Each wall is flat, endless, passes through zero and stands at right angles to its row. A trip goes straight from one point to another. List the walls that it crosses, first one first.
In the rows, zero is written as 128.

Walls:
(1): [ 53 194 145]
(2): [102 162  92]
(3): [165 149 144]
(4): [207 135 210]
(5): [151 119 134]
(6): [106 125 141]
(7): [ 86 118  88]
(8): [127 142 118]
Trips:
[ 98 107 113] to [147 219  95] => 8, 6, 3, 7
[145 143 102] to [158  98 156] => 7, 4, 2, 8
[104 172 140] to [165  81 157] => 7, 4, 2, 8, 5, 1, 6
[135 150 104] to [ 67 132  83] => 3, 6

Walls:
(1): [ 72 145 138 123 127  65 107 105]
(2): [ 75 138 134 132 234 197 183 105]
(3): [ 96 129  73 125 119  99  65  65]
(4): [130 170 130  78 123 114 150 121]
(5): [101 169 125  51 155 138 109 128]
(6): [138 159 201 171 126 116 202  71]
Trips:
[161 160  90 109 165  84 138 187] to [161 103 139 100 150 122 101 157] => 4
[ 60 119  36  85 107 105 119 126] to [125  74 177  61  97 193 183 100] => 2, 1, 3, 6
[165 191 136 127 119 123 139 112] to [142 100 179  70 152 132 134 104] => 2
[176  85 140  85 100  80  90 148] to [ 69  66  64 129 218 168  87 113] => 4, 5, 2
[104 220 152  93 132  53 105  93] to [118 150 143 132 231 133 134 101] => 2, 3
[151 157 117 136 142 147 128  94] to [ 75 164 169 163  94 114  88 105] => 1, 2, 4, 5
[103 105 158 141 142 123  58  83] to [156 146 163 158 115 122 102 157] => 5, 6, 3, 1

Walls:
(1): [187  46 163 155  97 184 127  93 204  79 114]
(2): [ 75 139 129 113 137 129 144  78 110 168 174]
(3): [162 153  89 159 118 137 186 158  80 123 193]
(4): [ 68  82 180 179 192 141 142 129 129 104 117]
(5): [114 158  80 140 117 182 115 180 119  71 145]
(6): [116  85 127 110 130  84 108 161 138 137  98]
(7): [ 75 122 125 177 163 171  96 196 121 129 122]
Trips:
[108 107 249 155  95 154 108 160  93 171 101] to [ 95 165 113 156 125 100 171 150  78 132  56] => 1, 3, 5
[196  97 133 118 117  56 113 143 148 141  95] to [200 158 157  90 183  95 110 161 156 127 118] => 1
[107 158 173 106  88 208 108 182 152 139 154] to [110 119 114 163 153 149  65  98 101 107 142] => 2, 4
[180  98 132 114 103 129  58 202 118 150 148] to [ 99 103  92 186 149 122 212 168 174 116 140] => 4
[ 99 110 153 131  89 161  92 123 119 119 109] to [ 91 133  82 186 148  85 111 155 136 116  79] => 1
[186 126 122 137 181 193  93 136 133 139  83] to [121  61 186 111 136  44 179 104 122  86 160] => 5, 6, 7, 2

Walls:
(1): [160 152 175 124 193 155  94 121 152 111 207 121  73 116  54 106 149  86]
(2): [ 88 117 122 162 181 161  71  89 123 142  58 121 120 145 154 104  45 155]
(3): [132 175 168 101 151  82 215 147 128 110 121 124 107 103 135  87 100 153]
(4): [ 88 119 145 196 147 207 179 133 129  96  90  88 145 108  67 199  76  90]
Trips:
[160 159 118 138 170 138  95 146  61 119 128 137 130 148 129  91 179  59] to [135 130 147 116 192 120 155 124  70 155 110 125  75 148 171 190 101 102] => 2, 3, 4, 1
[229 176 189 134  74  94  82 170 146 130  73 115  82 174 128 140 144 141] to [143 136 111 163 193 190 154 119 131 156 174 112  86 142 130 227  71 107] => 3, 4, 2
[ 69 133 114 201 111 181  95 137 130 100 189 157 140 148 101  41  91 119] to [139 157  95 148 128 151  95 121  98 179  37 113  73 148 152 139 199 209] => 4, 1
[169 117 146  97 155 117 114  95 129 169 104  94 117 173 205 113  67 161] to [143 105 124  68 103 108 147  82 105 172 106 125 152 125 226 163 146  81] => 3, 2
[190 106 153 120 119 116  87  78 141 120 143 109 151 124 129  72 169 135] to [ 83  50  75  82 135  94 161 143  54 144 149 159 165  83 153 198 111  67] => 1, 4
[101 133 150 158  61 117 170 102  52 133 124 153 138 111  98 104 108 112] to [134 155 154 145 110 135 194  79  66 190 161 142  47 131  66 126  85 132] => 1
[ 91 180  94 116  83 129 109  92 100 134 150 147 178 131 121 153 117  83] to [136 195  50 173  98 158  77 140 102 182  93 136 165 107 161 110 130 124] => 2, 4

Walls:
(1): [155 121 156 149  97 157 165 143  80 155 159 129 164 134 113  84 173 111
  73  88  88 156 116 119 212  96 120 140 105 134 140 147]
(2): [109 133 174 120  88 127 170  83 177  82  76 149  99  99 103 165  97  97
 162  92 162 180  67 195 115 158 118 168 117 140 162 118]
(3): [106 102 152 152  91 117 148 119  68 156  65  96 132 115 173 120 130  66
 125 174 116 185 165 119  82 156 115 127 119 145 108 108]
(4): [179 137  76 175 109  95 167 228 140  66 155 185 177 105 156  66 122 249
 132 124 142 149 100 132 162  95 109  93 138 192 171 203]
(5): [147 143 169 179 141  87 103 133 142 171 125 112  89 131 160 156 121 103
  83 149 137  95 191 161  90 154  99  85 112 135 123 249]
(6): [138 199 151 152 138 180 105 139  95 116 102 122 131 148 138 127 167  97
 161 122 100 125 135 128 202 146 122 122 113 168 195 130]
(7): [ 78  96 137 119 114 155 101 144 102 166 181  61  89  88 144 105 140 101
 158 193 116 185 148  82 152 195 151 133 149  85 125 144]
(8): [ 52 146 110 178  74 163 137 141 134 117 161 183 129 147 209 183 103  95
 173 155  71  97 161 154 180 130 127 149 183 100 139 108]
Trips:
[129 158 129 190 180 191 165 139 123 174 135 170 142 123 132 157 120 173
 114 133 134 118 114 135 144 110 162 122 142 182 167 136] to [172 119  92 132  96  87 103 111 118 225  86 141  94 102 109 125  99 117
 130 125 111 118 124 139  89 141 135  82 187 174 158 177] => 8, 1, 3, 6
[150 161  84 147 149 114 150  92 145 119 115  89 148 169 140 170 142 211
 133 116 170  84 200 100 111 112 117 181 111 135  76 126] to [147 120  97  87 132  60 133 170 184  87 113  97 197 100 120 105 132 111
 127 147 134 143 101 143 132 186 144 172  76 110  90 139] => 5, 2, 7

Walls:
(1): [191 116 103 138 123 161 142 105  58 121 126 125 124 139 121 140 140 190
 153  98 132 142 167 154 136 177 168 113 146 119  88 109  89 136 103 137
 114  80 215 130 114 177  75 114 141  80 112  56]
(2): [119 133 213 168 100  90  98 165 146 162 166 141 134 140 162  86  82  91
 104 117 117 120 138 151 107 128 183 133 190 173 117 140 146  76  80 189
 105 187  56  64 175  96 117 124 152  36  73 113]
(3): [145 166 131 155 159 130 124 139 144  73 152 145 129 141  88 122 169 152
 144  87 183 116 248 137 141  97 176 133  93 161 150 152 122 149  97 122
 139  90 166 117 177 142 128 123 117 127 136 174]
(4): [138 102  94  95 113 157 202  78 148 118 120 177 148 127 138 161 168 166
 115 203 188 150 203 160 156  48 150 128 178 149 117  92 111 181 128 130
  38 151 120 161  83 170 132 139 134 168 162 127]
(5): [119 181  86 168 117 135 155 125  71 161 158 161 140  71 100 108 152 104
 175 148  69 148 125 109 115 178 142 129 145 172 194 141 178 133 100 171
  86 109 162  75 124 182 183  65 159 140 180 112]
Trips:
[167 153 132 127  75 149 163 152 120 136 105 148  93 163 210 145 138 169
  79 107 108  85 103  80 130 109 124 155 126  90 153 110 137 131 223 128
  98 139 139 131 117 137 142 131 114 107 127 136] to [147 125 141 133 125  52 175 163 180  92 129 134 156 125 183 191 147 120
  89 193 147  87 128 111  95 152 127 141 128  80 151 148  99 177  71 208
 193 129  96 140 173 167 149 101  88 176  87 137] => 2, 3
[150 142 126 104  96 148 133 106  71 205 139 205 111 131 114  50  85 159
 137 130 111 193 122  82 171 124  85 141 147 109 216 138 127 162 165 178
  97 165 165  90 125 118  67 121 123 145 101 119] to [125 150 126 148 127 132 158 128 170  86 114 132 107 194 156  92 127  83
 163 149  58 115 133 151 182 144 139 149 106 182 100  76  74 194 109 104
 161 134 143  20 115  96  94 149 122 151 112 118] => 4, 3, 5
[137 121 123 151  72 134 160 112 157 167 167 118 116  92 152  69  91 177
 195 179 141 127 148 167 113 111 160 108 152 115  92 102  89 160 134 120
  57  39  99 124 173 146 110 160 104 118  67 163] to [ 89 220 144 178  95 110 116 119 134 175 122 149 126 123 165  47 145  90
 166  41 136 164 164 178  90 111 204 162  64 154 157 105 106 162 165 164
 172 156 163 144 124 151 138 115 141 118  76 144] => 5, 4
[168 129 126  72  96 109 163 148  97 160 107 144 138 162 129 167  96 104
 135 183  90 112 119 101 132 188 109 145 125 142 129  95  89 153 100 110
 115 116 162 131 153 135 143 159  74 102 190 168] to [ 87 128 147  98  73 123 163  86  74 177 118  78 142 192 155 163 144 138
  97 170 114 149 156 128 103 152 169 185 137 151  31 137 148 200 142 154
 169 119  24 149 139 126 195 104  66  94 153 126] => 1, 5, 2
[159 194 109 120 152 175 162 144 142 130 104 156 161 143 142 107 114 171
  72  80 114 143 112 190  97 103 153 188  72 112 113 117 114  87 122 144
  31  97 151 133 145 132 157  92 112 186 173 134] to [116  88 152 125 104 114  72 100 122 116 143 126 121 148 154  71 126 174
 124 111 167 113 119 135 124 144 170 149 146 133 115  91 150  91 141 144
 121 149 160  66  91  74 120 111 164 127 136 134] => 2, 5, 4, 3

Walls:
(1): [167  81 135 105 197 124 113 114 111 159 157 110 194 146 105 153 120 129
 103  75 101 140 103 177 106  90  95 146 163 129  98 205  96  53 153 101
 154 124 136 130  90 128 142 100 107  98 133 157]
(2): [150 123 117 112 109 182  76 129 116 129 124 145 110 140 107 128 100 144
 104 201 195 152 113  78  89 163 138 160  95  97 183 132 137 149 129  62
  97 119 129  61 132 126 121 125 114 187 104 126]
(3): [122 128 107 111 154 179 146 126 130  59  79 156 149 153 113 188 168 159
 133 116 104 112 108 135 142 129  30  97 126  81 164 172 122 139 212  89
 127 128 195 169 162 135 178  93 158 180 172  61]
(4): [167 165 141 105 121  89 151 102 104  57 112 163 145 159 141 134 196 107
 164 163  88 138  90  90 135 134 108  96 122  64 164  92 138 226 128 104
  93 161 149  77 123  87 103 192  89  90 114 132]
(5): [158 151 134  89 146 133  46 137  77 104 122  81 147 122  71 129 142 154
  75 111 129 105 107  82 127  15  72 125 152 123  90 128 120 194 154 163
 189 146 120 120 187  75 144 156  90 115  79 140]
(6): [ 96 111 105 126 112 163 163  35 112  80 101  76 101 133  74 175  96 136
 127 151 181 102 177 128 190 115 124  73  63  93 136 106  97 120  92 161
 120 123 122  60 160 118 118 124 139 172 104  87]
(7): [ 93 111 131 124 158  97 149 133 166 134 144 179  99 161 106 139 119  71
  82 171 136 137 152 197 138 101 124 139 108  77 105 125 120  89 141  92
 134 147 151 133 170  79 109 135 104 135 130 118]
Trips:
[139 124 156 130 164  80  86 152 200  40  65 147 101 141  58 110 119  88
 189 122 174 132 151 197 170 203 139  74 110 111 152 150 173 121 138 121
 139 162 169 161  81 100  86 101  83 127 136 110] to [147  57 181  82 176  97 128 147  41  90 161 138 107 128 102 125 156 132
 118 140 163 158 202   8 167 169 189 134 159  91 132  81 103 136  70  66
 144 121 144 173 101 174 177  83 117 134  38 132] => 2, 3, 7, 5
[ 85  97  91 135 137 110 130 103  98 109 127 117 125 161 147 122 133 128
  78 141  69 167 148  84 179  84 169 129 137 168 138  85  97 181 105 133
 123 176 144 133 144 165 151 110 124  97 135 185] to [197 182 179  96 183 151 139 120  55 143  84 123 170 149 170  98  61  59
 122 142 123 132  93  71 154 118 123  57 161  97 133  74 180 114 165 173
 100 124 101 128 201 187 131 156  83 184 149 124] => 2, 3
[120 138  83  68  82 133 132 168 189 191 114 123 118 143 109 140  80 127
 141 145 106 139  58 170 106 160 154 158 152 160 126 126 101 106 107  80
 150 124 127 213 128 162 129 133 139 110  91 114] to [171 129 123 154 130 171 163 130 174 160 132 134 152  64 138 179  90 116
  88 121 138 140  67  89 111 145 128  98  93 140 141 155 181 135 130 190
 161 171 140 142  99 125 118  91  96 102 159 167] => 7
[154 156  99 115 167 114 104 130 162 191 130 113 101 119 121 194 150 136
 101 155  59 120  35 127 117 108  91 128 102 110 151 110  94 130 127 133
 119 165  43 134 129 169 176 175 173 121 107 162] to [ 58 135 157  71 141  79 122 142 127 126 149  55 156 129 183 122 137 135
 193 179 117 108 114  94 160 149 150  91 127 101 152 125 132 160 173 209
 110 107 133 180 146 131 199 217  91 141 160  62] => 1, 6
[199 114 133 105 138  63 135 128 139 127 146  96 147  99  90 141 114 157
  63 108  83  76 176 123 160 159 166 181  36  92  81 124  41 213 120 143
 152 121 149  56 186  96 133 125  97 195 124 133] to [110 119 201 211 191 162  61 131 157 143 132 125  71 165 110  80 132  84
 191 113  63  46 157 103 133 126  67 124 123  93 154 157 140 120 137 213
 113  75  86 158 178  94  81 127 118 189 102  94] => 3, 2, 4
[ 88 128 187  84  76  67 149  84 151 183  49  72  59 119 141 164 135 136
 157  95 174 113 154 139 119  66 139 163  63 224  86 120 119 101 167 208
 117 125 129  95 199 112 120 162 137 144  90 158] to [132  93 188 155  96 142 166 157 121 118 130  61  70 118 169  64 131 143
  96  65 109  69 148 186 157 122  73 157 204 168 101 121 122 149 179  98
  77 155 142 134 224 123 120 159  52  93 106 157] => 6, 1

Walls:
(1): [178 127 184 126 112  99  46 109 182 170 171 121  41  98  79 132 144 138
 123 152 123 152  95 193 100 190  97 107 112  85  43 168 132 177  68 103
 163  91 146 155  41 118  74 101  97  75  59 108]
(2): [101 121 115 129 172 136 126 140 106 183 148 142  69 104 128 113 133 105
 158  87 166 168 165 177 172 151 123 116 129 130  82 111  99 122 111 111
 155 108 131 127 215 175 163  93 166 126 163  88]
(3): [116  76  81 144 160 155 151 131 146 128  93 230 108 122 139  83 127  82
 151 120 193  88 141 169 197 105 179 139 128  83 122 160 135  79 185 149
 114  74 125  52 142 152 107 141 174 182 105 110]
(4): [137 147 150 156 129 144 143 146 123 142 116  98  72  99 137 164 112 161
 187 195 125 116 140 139 140  95  76 177 137  84 137  67 171 139  85 104
 186 129 124 138 121  64 158  53 179 166 113 157]
(5): [139 134 128 165 150 179 130 105 110  67  94  64 129 120 157 109  62 110
 118  75  90 202  91 222 166 148 137  94  91  99 116 116 115 172 168 116
 101 124 153 186 133  72 145 108 138 105 195  73]
(6): [133 113 175 128  91 120 157 106 134 132  55 129 120 183  93 176 101 131
  73 206  88 177 114  93  70 107 132 146 107 178  80  77 104  94 101 108
 180  81 126 123 164 109 135 132  68 153 144 122]
(7): [134 119 150 136 185 177 121 117 174 130  80  95 150 177 102 157 130 139
 115 125 100 173 180  98 119 127 196 172 130 107 120  99 119 142 141 176
 151 158 145 128  71 114 117 177 159 118 129  89]
(8): [207 106 136 174 133  92 110 127 109  99  89 109 158 135 123  63  99  76
 124 128 137 161 133 132  86 107  95 136 156 207 175 145 138 128 110 138
 115 163 138 145 111 109  86  85 154  66 124 105]
Trips:
[ 41 151 116 161 187  89 126  92 128 131  67 100 146 128 142 152 200 143
 125  69 157 155 171 111 187  99 166 128 222 125 135 163  98  40 193 134
  79 148 157  81 151 145 117 110 199 103 156 189] to [ 63 158 106 144 126 138 146 129 106 144 188 110  65 120 158 168  79 107
 141 103 140 117  88 108 141 116 122 114 114 137 216  80 249 184  93  94
 173 121 111 133 165 107 150 105 114 138 136 104] => 4, 7, 5, 3
[ 85 154 142 113 141 118 109 160  84 128  89 178  77 167 135 118 138  84
  92 105 122  64 138 143 126 139 184  83 103 160 127 138 134 150  45  95
  83 111  82 144  65  94 136  98 141  94 115 155] to [120 161 175 126 143 118 114  90 181 105 135 143 119  82 153  84 140 131
  91 130 116 116 130 165 174  69 112 149 120 115 136 136 197  78  65  79
 119 105 138 117  79  92 135 136 146  58 119 160] => 4, 5
[119 152  83  82 176 173 135 158 134 160 120  81 126 129 101  92  50  87
  84  99 144 119 102 119  92 136 124 170 114 201 150 102 147 185 100  50
  81 105 144 118 149 116 136 146 210 148 150 116] to [214 143 106 106 133 217 147  68  81 162 116 115 155  98 137  96 150 182
 184 104 160 199 143 103 127 120  90 139 208 165 153 128 134  78 133 101
 137 115  74 168 216 168 110  90 150  88 158 146] => 7

Walls:
(1): [ 87 130 101  69 192 104 121 144 142 121 140 132 114 109 111 153 107 156
 125 134 117  88 177 121 124  75 128 107 175  93  88 136 125 130  67 167
 182 149 107 147 118 122 156 106 169 145 130  96]
(2): [104 107 157 113  81 108 113  94 153  93 132 128 169 101 185 118 153  95
 110 110 120  95 162 134  54 146 156 152 146 205 167 137 111 125 116 179
 121 131 161  79 166  97  68 158 175 169 144 109]
(3): [142  60 100 101 114 116 163 120 161 141 103 139 136 166 137 124 124 165
 100 127 209 121 101 104  85 196 107 139 133 157 122 100 134 169 126 104
 113 160 184 182 151  81 127  68 169 110  86 147]
(4): [119  80 106 188 143 109  73 125  95 121  97  87 129 172  96 139 129 128
 118 164 137 121  62 149 169 159 112 152 106 127 144 162 153 100 125 140
  42 114 110 113 148 118 114 155 142 103 125 118]
(5): [ 76 124  82 127 184 139 112  63 142 133 136 121 154 128 122 116 141 122
 140  60 144 132 116 172 117  82 124 137 172 127 147 154 132 161  61 111
  72 144  86 117 136 138 149 112 144  83  84 196]
(6): [128 115 133 199 152 113  97  96  99 123 134 144 138 170 144  85  96 138
 169 174 226 121 126 105 112 148 125 121 128 143 104 154  97 155 125 121
 113 130 103 111  85 146 158  64  63 141  94  83]
(7): [176  98 101 129 151  98 153  78  84 112  71 152 133 121 106 129  60 112
 147  83 122 123 119 137 136 109  93  94 118 146 157 119 100 143 135 118
 160 148 158 119 123 152 162 143  89 146  92 143]
Trips:
[150 170 170 133  92 128 131  83 115 146 129 104 172 135 143  95  70 115
  82 141 125 107 182 133 118 157 123  92 126 117 136 165  83  99 125 160
 102 167 107 105 171 120  88 101 122 146  89  83] to [ 69 148 120 155 149 123 122  54 147 121 139  88 110 108 169  95  74  73
 163 132 154 205 163  81 109 161 172 130 128 155  56 135 147 130 134 112
 122 132 158  91 135  80  87 162 105 126 170 129] => 7, 5
[126 130 100 105 164  80 112  91 166 132 108 125 247  91 127 170 121  99
 114 118 125 124 112 118 142 139 155 157 129 104  92 130 152  97 171 104
 114 154 173  96 109 126 181 177 137  77 142  88] to [126 153  85 118 124 162  72 147 133  70 117  56 135 166  54 153 122  76
 138 148 122 134 202 110 176  85  78 127 131 123 156 110  96 110 100 125
  87 109 143 113 121 142 143 138 139 102  71  94] => 2
[170 150 101 187 107  86 152 145 147 146  94 126 173 115 159 121 139 126
 112 102  83  91 130 141 125 130 151 112 131 148 105 177 116 128 102  82
 120 108  98 138 101 143 124 123 138 140 111 192] to [100 161 167 126 107 144 123 123  98 130 182 120  91 156 155 147 132 111
 185  92 149 144 127 107 133 131 117 102 132 155  79 137 121 138  82 144
 112  99 142 170 173 155  99  97  55 131 112 139] => 6, 2, 7
[182 103 119 172 177 128  72  69 169 153 114 133  82 133 149 188 140 171
  94 165 129 109 159 112 151 130 133 130 107  82  67 218 113 132  72  91
  93 104 101 125 135 163 126 123 130 141 107  99] to [100 134 145 128  95 139 136 120  96 139  53 127 144 123 104  94 151 116
 123  62 104 110 158 128 120 148 127 116 131 139  90 169 110 112 109 131
  99  87  61 160  65 166 154 197 122 180 145  94] => 7, 2
